Each point is reached from the start by the listed moves, each made once or not at all, plus a little noise. Is the number of moves made odd or even? Then give how often each move was made.
(in the rows, 128 means zero)

Moves:
(1): [158  66 106]
(2): [125 164  74]
Start: [123 116 131]
Points:
[121 151  77] => odd (0, 1)
[152  54 110] => odd (1, 0)

Moves:
(1): [107 147 131 169 137 106 107 153 143]
(2): [124 123 105 106 111 105 123 155 127]
(3): [125 105 137 131 133 139 125 110 159]
(4): [135 122 129 159  92 106 129 124 143]
(5): [105 146 129 150 117 125 153 142 149]
(6): [166 124  89 169 213 160 121 124 137]
(7): [146 140 140 155 116 135 103 155 126]
(8): [130  92 147 114 120 110 127 131 127]
(9): [143 166 105 114 145 132 169 118 168]
Start: [122 123 137 161 143 155 133 108 121]
Points:
[155 149 113 249 204 188 129 145 147] => odd (0, 0, 0, 0, 1, 1, 1, 0, 0)
[117 109 122 188 115  85 152 131 216] => even (1, 1, 1, 1, 0, 0, 0, 1, 1)
[188 149  96 223 240 211 141 102 199] => even (0, 0, 1, 0, 0, 1, 1, 0, 1)
[132 106 130 169 116 146 102 143 151] => odd (0, 1, 1, 0, 0, 0, 1, 0, 0)
[116 132 113 166  83  92 196 139 196] => odd (0, 1, 0, 1, 1, 0, 0, 1, 1)
[153 117  75 182 208 165 123 130 130] => even (0, 1, 0, 0, 0, 1, 0, 0, 0)

Moves:
(1): [120 136 121 131 135 118 148 126 122 127 138 116 123 124 129 132 128 111
 130 129 121 149]
(2): [126 142 130 131 130 111 127 125 124 148 137 147 144 135 125 156 138 138
 102 128 126 138]
(3): [143 119 131 117 143 120 114 143 132 125 136 116 141 135 133 109 119 122
 138 128 124 145]
(4): [112 128 138 156 130 139 146 134 146 106 118 138 115 120 145 140 129 142
 117 130 127 142]
(5): [145 118 118 124 127 125 121 125 128 145 117 125 121 121 138 123 143 113
 108 126 131 111]
(6): [120 127 125 131 149 131 150 136 118 126 140 132 123 124 115 135 144 133
 122 128 119 134]
(7): [142 143 115 122 121 121 127 127 130 129 120 134 127 125 127 115 140 140
 132 130 123 140]
(8): [108 112 137 127 153 100 122 139 108 158 135 137 137 126 148 162 138 113
 136 116 139 131]
(9): [144 119 127 133 127 153 118 130 148 136 127 135 115 118 135 129 152 125
 137 150 129 140]
(10): [131 127 128 132 125 125 147 130 119 134 120 126 137 118 120 111 116 117
 122 126 131 132]
(11): [125 131 133 130 117 119 146 116 142 136 143 152 146 128 131 125 122 142
 134 132 121 132]
(12): [160 149 116 123 141 131 133 126 125 147 113 134 105 135 142 126 125 138
 113 124 133 114]
(13): [138 119 136 134 104 130 131 123 118 114 134 132 133 134 133 132 127 131
 131 107 117 125]
(14): [159 122 121 154 120 157  95 142 119 125 132 124 158 136 128 100 118 112
 152 115 103  90]
(15): [156 133 117 134  96 126 117 150 138 117 127 130 127 134 140 113 134 130
 118 127 151 136]
(16): [116 146 131 129 133 120 125  94 118 132 128 120 141 140 121 130 128 128
 134 174 128 129]
(17): [142 138 128 114 137 130 113 112 126 123 145 131 102 110 126 110 121 138
 145 126 117 121]
(18): [127 131 136 129 144 112 140 130 127 149 129 108 131 124 107 127 140 124
 127 131 127 122]
(19): [116 139 129 157 146 144 131 122 125 134 121 119 133 132 123 110 132 117
 124 120 133 123]
(20): [138 123 149 111 121 128 132 134 137 105 116 124 113 129 129 133 122 100
 118 133 145 113]
Start: [105 134 122 116 140 121 134 128 149 124 151 156 134 121 117 128 112 149
 118 126 112 132]
Points:
[186 128 128 117 175  94 155 160 134 152 163 128 105  83 130  77 175  71
 115 111 127 162] => even (1, 0, 1, 0, 1, 1, 1, 1, 1, 1, 0, 0, 1, 0, 1, 0, 1, 1, 1, 1)
[180 125 144 128 129 147 133 130 140 111 167 127 123  89 102  79 112  85
 157 118  78 101] => even (1, 0, 0, 0, 0, 0, 0, 0, 1, 1, 0, 0, 1, 1, 0, 0, 1, 1, 0, 1)
[125 113 183 145 187 121 147 145 155 126 152 139 112  88 134 111 127  97
 132 116 122 147] => even (0, 0, 1, 1, 0, 0, 0, 1, 1, 1, 0, 0, 1, 0, 0, 0, 1, 1, 1, 1)
[198 203  94 110 144 103 128 123 151 146 130 160  78 113 145  93 142 124
  54 116 141 124] => odd (1, 1, 0, 0, 1, 0, 1, 0, 0, 0, 0, 1, 0, 0, 1, 0, 1, 0, 1, 1)
[249 140 107 129 100 146 137 160 169 143 140 176 125 117 135  81 169 131
 101 122 103  83] => odd (0, 0, 0, 0, 1, 1, 1, 0, 1, 0, 1, 1, 1, 1, 1, 0, 0, 1, 0, 1)
[158 163 143 184 211 129 160 109 109 186 152 153 116  97 136 138 166  82
  88 141  91  98] => even (1, 1, 0, 1, 1, 1, 0, 1, 1, 1, 0, 1, 1, 1, 0, 1, 1, 1, 1, 1)
[144 139 111 138 159 113 150 129 182 184 123 214 100  98 187 153 166 164
  99 138 118 149] => odd (0, 0, 0, 1, 1, 0, 1, 1, 1, 0, 1, 1, 0, 0, 0, 0, 0, 0, 0, 0)
[168 135 124 156 165 114  74 150 139 168 155 139 176 142 158 116 155  48
 106 161 135 129] => odd (1, 1, 1, 0, 1, 0, 0, 1, 1, 0, 0, 0, 0, 1, 1, 1, 0, 0, 1, 1)

Moves:
(1): [115 142 118 140 145 131 146 139 129 126 149 137 121 115 125 149 119 134
 128 107 146 155 143 126 125 115]
(2): [117 125 128 130 116 104 102 122 135 134 137 129 146 111 150 139 134 131
 102 146 135 126 143 121 127 107]
(3): [110 127 138 111 125 117 149 121 151 104 114 117 164 143 114 142 138 138
 124 133 144 147 138 126 122 113]
(4): [137 155 142 153 123 120 120 140 111 103 127 101 113 141 120 131 128 124
 117 146 123 114 129 123 108 118]
(5): [136 109 135 135 118 140 154 127 150 134 139 130 130 126 135 131 118 114
 128 137 122 146 138 131 154 124]
(6): [124 146 131 122 114 130 118 122 115 129 119 116 118 135 127 142 109 124
 133 124 124 107 123 120 126 130]
(7): [121 128 125 141 129 125 125 126 132 147 138 145 138 132 110 129 114 115
 129 113 136 141 140 128 126 129]
(8): [133 113 131 130 127 128 131 136 129 152 120 107 113 117 133 128 116 123
 143 117 122 140 125 132 122 138]
(9): [125 146 145 111 116 155 103 140 139 134 122 108 114 135 140 114 121 141
 116 160 146 123 136 152 143 127]
(10): [142 136 122 127 106 128 112 125 121 136 129 129 126 112 128 144 132 134
 125 144 145 137 113 122 125 147]
(11): [148 125 109 120 122 133 138 131 112 130 138 102 133 106 107 129 139 115
 127 106 135 139 138 125 153 126]
(12): [125 116 129 115 120 143 125 143 116 136 137 138 136 138 134 132 135 131
 126 138 125 123 114 153 111 115]
(13): [126 153 126 134 122 127 121 136 105 116 138 120  97 145 132 131 137 140
 124 149 129 141 122 127 138 121]
(14): [125 148 111 111 130 117 127 146 140 140 130 118 139 126 136 125 124 116
 120 138 125 125 140 144 140 127]
(15): [130 124 110 122 104 149 143 142 118 120 111 135 109 117 131 119 138 135
 148 125 109 133 143 122 126 132]
(16): [125 132 141 117 147 130 110 129 125 124 134 152 140 117 129 140 125 134
 144 113 116 139 138 140 143 118]
(17): [123 140 122 129 130 131 136 118 136 144 134 136 138 141 130 129 143 110
 135 128 144 141 126 122 122 134]
(18): [139 126 133 113 123 143 129 112 141 135 143 148 130 137 130 140 128 133
 129 120 104 151 134 137 114 143]
(19): [127 122 129 131 127 134 131 133 139 124 133 133 142 124 118 117 130 144
 143 120 130 134 115 124 128 119]
(20): [134 126 138 136 119 122 140 132 121 138 120 122 117 120 128 127 152 138
 126 138 121 121 131 121 130 123]
(21): [128 128 124 123 133 117 114 123 125 133 141 134 121 142 139 133 126 143
 134 130 136 124 137 136 116 135]
(22): [100 141 149 109 124 131 122 141 135 100 146 145 132 123 132 112 132 127
 111 145 135 117 137 116 126 141]
(23): [134 139 127 118 131 138 113 138 104 138 128 118 132 130 119 130 126 150
 121 157 147 132 152 109 141 117]
(24): [111 128 136 123 143 124 140 106 130 117 133 125 133 132 137 114 126 139
 143 141 126 133 131 154 125 134]
Start: [135 103 154 157 130 123 118 119 124 111 127 144 139 137 121 145 109 141
 162 117 141 108 103 156 135 114]
Points:
[120 162 150  93  75 133 137 187  84 132 183  88 130 121 118 207 116 177
 139 188 207 170 160 149 172  93] => even (1, 0, 1, 0, 1, 1, 0, 1, 0, 1, 1, 1, 1, 1, 0, 0, 0, 0, 0, 1, 1, 1, 1, 0)
[147 144 156 120 105 143 144  87 116  71 139 139 173 131  96 181 154 150
 203 120 134 190 139 175 120 130] => odd (0, 0, 1, 1, 0, 0, 0, 0, 0, 1, 1, 0, 0, 0, 1, 1, 1, 1, 0, 0, 0, 0, 0, 1)
[144  93 151 139  96 187 131 138 151 164 173 137 177 141  93 133 111 115
 169 121 187 162 115 194 177  92] => odd (0, 0, 0, 0, 1, 0, 1, 0, 1, 0, 1, 1, 0, 0, 0, 0, 1, 0, 1, 0, 0, 0, 0, 0)
[103 138 145 117 118 121 105 116 123 153 209 164 185 148 103 230 107 162
 192  68 178 224 148 179 117  63] => even (1, 1, 1, 0, 0, 1, 1, 1, 0, 0, 1, 1, 1, 0, 0, 1, 1, 1, 1, 0, 1, 0, 0, 0)
[167 140 170 165  64 140 119 110  79 121 197 125 110 161 102 180 118 168
 183 160 137 156 104 196 124 116] => odd (0, 0, 0, 1, 1, 1, 1, 0, 0, 1, 1, 1, 1, 0, 0, 0, 0, 1, 1, 1, 1, 0, 0, 1)
[134 150 144 155  67 138  84 122  78 117 194 146 141 136 129 186 124 155
 201 156 156 165 133 183 141  84] => odd (0, 1, 0, 1, 1, 1, 1, 0, 0, 1, 1, 1, 1, 0, 1, 1, 1, 0, 1, 0, 1, 0, 0, 1)
[139 149 139 148  65 120 129 114 100  79 161  89 161 144 119 169 159 192
 168 213 203 194 162 137 155  80] => odd (0, 1, 1, 1, 1, 0, 0, 0, 0, 1, 1, 0, 1, 0, 1, 0, 1, 0, 1, 0, 1, 0, 1, 1)
[ 38 179 209 105  89 148 114 115 160 104 197 169 173 178 136 166 135 194
 141 188 195 179 143 192 107  75] => even (1, 1, 1, 0, 0, 1, 1, 0, 1, 0, 0, 1, 1, 0, 0, 0, 1, 1, 1, 1, 0, 1, 0, 1)
[173 176 171 144  70 119  47 142 121 151 198 116 120 120 141 192 120 152
 121 194 151 171 178 203 188  97] => odd (0, 1, 0, 1, 1, 0, 1, 0, 1, 1, 1, 0, 1, 1, 0, 1, 0, 1, 0, 1, 1, 0, 0, 0)
[135  97 149 122  94 168 184 106 153 126 160 154 175  87  84 207  77 159
 244  52 138 249 159 179 161 121] => odd (1, 0, 1, 0, 1, 1, 1, 1, 0, 1, 1, 0, 0, 0, 1, 1, 0, 1, 1, 0, 0, 0, 0, 1)
[ 79 129 195  75 144 129 162  95 212  88 176 194 222 154 139 151 119 128
 173 147 134 185 161 203 156 123] => even (0, 0, 1, 0, 1, 0, 0, 0, 0, 0, 0, 0, 0, 1, 0, 1, 1, 1, 0, 0, 0, 1, 0, 1)
[163 160 175  90  66 196 137 185 102 135 141  75 125 158 117 173 155 163
 171 200 137 201 186 200 178  70] => odd (0, 0, 1, 1, 1, 0, 0, 1, 1, 0, 1, 1, 1, 1, 1, 1, 1, 1, 0, 1, 0, 0, 1, 0)

Moves:
(1): [140 123 153 132 137 123 134 101 137 122 123 127 125 132 115 121 128 126
 128 140 125 130 137 113 129 128]
(2): [130 104 123 116 126 119 140 130 125 107 120 144 109 134 150 137 112 115
 132 133 118 127 114 114 106 122]
(3): [130 122 111 124 141 116 140 131 128 140 124 115 127 126 123 138 115 118
 125 126 136 126 141 133 135 131]
(4): [120 120 122 136 133 133 117 128 125 133 137 123 135 134 119 129 135 114
 131 131 114 123 137 124 133 128]
(5): [124 131 115 128 143 133 127 126 127 116 126 135 134 132 119 134 123 131
 144 130 128 134 130 139 120 124]
(6): [136 126 124 141 131 127 130 127 137 125 121 136 123 131 124 131 126 123
 122 128 125 111 126 127 114 123]
(7): [128 150 123 122 126 126 121 120 125 132 149 143 127 122 122 127 130 141
 133 123 147 128 115 135 125 127]
(8): [109 153 115 114 131 110 124 144 124 126 110 134 115 101 129 114 111 105
 132 123 132 126 135 138 122 138]
(9): [124 118 152 123 102 131 130 133 123 147  99 145 115 136 131 136 124 145
 125 158 111 139 125 114 115 151]
(10): [129 112 122 128 143 138 127 125 130 133 132 129 128 115 149 127 122 130
 115 133 134 132 136 132 136 125]
(11): [127 128 131 129 143 123 124 137 130 125 128 124 116 149 134 131 134 121
 139 126 128 148 127 124 116 134]
(12): [126 120 131 128 138 133 132 129 128 124 121 126 139 142 131 140 139 119
 113 124 133 129 118 146 135 130]
(13): [119 134 121 139 121 132 128 127 124 127 124 123 123 134 109 120 126 126
 124 122 129 133 120 122 121 130]
(14): [122 131 127 139 112 128 132 125 132 133 123 142 123 125 121 126 123 139
 122 124 134 122 133 121 140 133]
(15): [127 143 110 129 126 118 136 132 128 119 124 150 129 130 122 123 131 128
 134 137 133 126 126 124 118 138]
(16): [117 132 115 135 130 136 137 120 126 131 128 128 122 121 117 127 133 119
 141 134 124 117 109 125 129 115]
(17): [125 123 115 122 135 134 131 107 141 127 131 127 140 131 135 132 127 142
 116 134 117 116 115 129 125 115]
(18): [116 137 122 134 136 111 110 136  93 130 132 129 121 114 129 134 136 140
 129 128 134 132 108 120 128 113]
(19): [123 114 136 140 141 133 117 154 123 126 129 123 134 117 124 140 128 114
 137 130 132 133 115 121 134 126]
(20): [130 130 123 111 124 122 116 122 137 125 139 117 127 118 148 143 131 137
 129 127 143 134 137 134 139 146]
(21): [127 136 126 152 117 129 126 127 127 130 120 130 133 119 111 133 125 116
 135 120 121 137 130 127 137 118]
(22): [112 125 143 136 136 126 139 117 122 142 132 113 137  90 140 138 136 139
 109 127 138 114 123 123 134 123]
(23): [126 131  99 123 145 125 125 126 144 121 131 132 125 125 117 132 133 134
 139 103 133 127 123 136 136 150]
(24): [130 126 111 119 130 117 131 126 126 124 109 135 131 116 131 128 126 126
 125 125 132 114 139 118 118 114]
Start: [130 113 117 134 118 131 140 127 131 134 121 139 138 139 117 124 131 124
 131 123 117 129 120 130 141 132]
Points:
[ 74  75  76 147 154 116 128 137 131 128  57 157 119  78 151 175  99  88
 127 150 100 129 109  96  91 131] => odd (0, 1, 0, 1, 1, 1, 0, 1, 1, 1, 1, 0, 1, 0, 0, 0, 1, 0, 1, 1, 1, 1, 0, 1)
[ 75 110  16 171 179 130 139 121 113 146  88 164 132 157  72 168 141 115
 149 137 101 157  72 133 134 142] => even (0, 0, 1, 1, 1, 0, 0, 0, 1, 1, 1, 1, 1, 0, 1, 1, 1, 1, 0, 0, 1, 0, 1, 0)
[126 136   7 111 156 121 142  81 172 120 133 185 136  97 130 142 139 151
 134 115 153  82  93 138 129 132] => odd (0, 0, 0, 0, 0, 1, 1, 0, 0, 1, 0, 0, 0, 0, 1, 1, 1, 0, 0, 1, 0, 0, 1, 1)
[ 80 149  46 165 172 103 189  96 154 124  72 165 122  92  49 132 120  94
 129 106 150  89 106 141 139 159] => even (1, 0, 1, 0, 1, 1, 0, 1, 0, 0, 0, 1, 1, 1, 1, 1, 0, 0, 0, 0, 0, 1, 1, 0)

Moves:
(1): [123 137 128 122 124 102 129 130 120 135 142 121 120 122 124 126 139 144
 119 151 129 148 127 125]
(2): [111 137 118 123 132 134 143 111 136 112 121 127 140 135 132 137 138 127
 139 118 117 114 128 132]
(3): [116 126 125 157 132 134 122 143 132 140 145 122 131 135 149 141 121 152
 136 142 135 117 139 114]
(4): [125 137 134 148 143 123 126 132 120 135 126 129 113 117 122 142 131 121
 130 127 122 122 120 131]
(5): [118 114 110 136 133 130 138 130 130 127 121 116 120 126 144 134 146 136
 117 123 141 132 127 140]
(6): [136 125 117 114 129 127 132 126 149 131 146 153 121 128 128 142 131 152
 117 124 143 130 136 133]
(7): [117 122 110 117 165 128 140 142 124 126 114 143 137 127 133  99 141 130
 139 168 137 112 132 154]
(8): [127 144 129 130 133 139 123 125 116 142 146 127 139 118 133 123 134 121
 127 117 126 146 116 139]
(9): [122 146 116 106 119 136 114 116  95 131 108 129  98 142 130 145 107 139
 119 106 125 105 126 143]
(10): [114 127 124 130 147 123 119 123 131 133 135 137 141 121 142 124 120 127
 103 122 130 130 132 131]
(11): [107 119 117 137 131 136 118 139 121 127 127 134 140 143 137 132 126 134
 141 119 128 134 123 141]
(12): [114 124 125 148 137 116 148 146 122 130 103 151 116 148 127 133  95 118
 138 135 117 132 141 129]
(13): [143 117 119 119 119 141 115 107 115 146 127 129 131 139 142 143 119 106
 143 145 128 126 126 134]
(14): [115 120 113 130 117 138 144 124 112 127 139 138 122 143 125 118 143 115
 139 114 125 125 126 145]
(15): [138 145 141 141 119 136 129 111 133 125 124 124 132 138 117 131 132 149
 135 111 128 135 134 122]
(16): [152 114  89 132 133 137 103 135 140 114 101 147 127 122 134  98 139 150
 135 140 129 121 115 142]
(17): [136 136 117 127 102 142 124 123 152 108 133 128 147 127 105 126 141 122
 133 135 141 120 117 106]
(18): [148 125 112 118 129 125 100 134 100 122 145 111 149 108 127 131 142 127
 127 120 129 137 126 127]
(19): [116 101 119 147 108 116 122 143 121 146 116 141 131 119 140 128 149 146
 128 107 140 140 157 114]
(20): [122 126 118 130 135 117 126 126 132 111 130 131 112 123 131 134 113 125
 133 127 139 131 131 135]
(21): [112 120 129 133 117 104 132 143 116 136 134 125 140 109 124 138 130 144
 142 119 123 100 129 140]
(22): [133 134 136 127 127 116 123 146 123 115 112 129 132 136 149 138 142 127
 120 136 141 131 128 141]
(23): [134 124 124 137 122 130 132 138 147 133 128 129 135 147 127 117 137 119
 143 118 130 129 124 139]
(24): [138 114 131 133 143 110 138  93 128 133 128 137 122 132 158 131 124 133
 141 112 155 127 128 115]
Start: [145 129 157 133 135 119 127 130 120 115 135 115 134 130 140 133 117 130
 124 126 144 120 111 125]
Points:
[ 18  59  70 225 188  92 182 165  91 161 132 182 184 168 249 124 160 168
 193  74 183  93 150 197] => odd (0, 1, 1, 0, 1, 0, 1, 1, 0, 1, 1, 1, 0, 1, 0, 0, 0, 0, 1, 0, 1, 0, 1, 1)
[127 139 145 149 125 111 122 122 105 115 128 140 162 148 166 214 142 170
 167  99 151  87 108 173] => even (0, 1, 0, 1, 0, 1, 0, 0, 0, 0, 1, 0, 1, 0, 1, 0, 0, 0, 0, 0, 1, 1, 0, 0)
[124 119  89 186 159  85  97 108 104 116 129 138 122 143 243 216 160 217
 124  27 224 106 152 152] => even (0, 1, 1, 1, 1, 1, 0, 0, 1, 1, 0, 0, 0, 0, 1, 0, 0, 1, 1, 1, 0, 1, 1, 1)
[ 82 142 117 202 160  81 133 152  52 139 138 158  83 198 214 181  93 141
 177  91 177 133 105 185] => even (1, 0, 1, 1, 0, 0, 0, 1, 1, 0, 1, 1, 0, 1, 0, 0, 0, 0, 0, 1, 0, 1, 1, 1)
[119 120 116 147 175  88 136 120 142 113 160 149 186 108 167 102 134 129
 161 118 202  91 101 160] => even (0, 0, 0, 0, 0, 0, 1, 1, 0, 1, 0, 0, 0, 0, 0, 0, 1, 0, 0, 1, 1, 0, 1, 1)
[120 148 127 176 192  91 102 114  69 158 131 143 133 148 231 178 104 158
 169 110 198  67 115 201] => odd (0, 0, 1, 1, 0, 0, 1, 1, 1, 1, 0, 0, 1, 0, 1, 0, 0, 0, 0, 1, 1, 1, 1, 1)
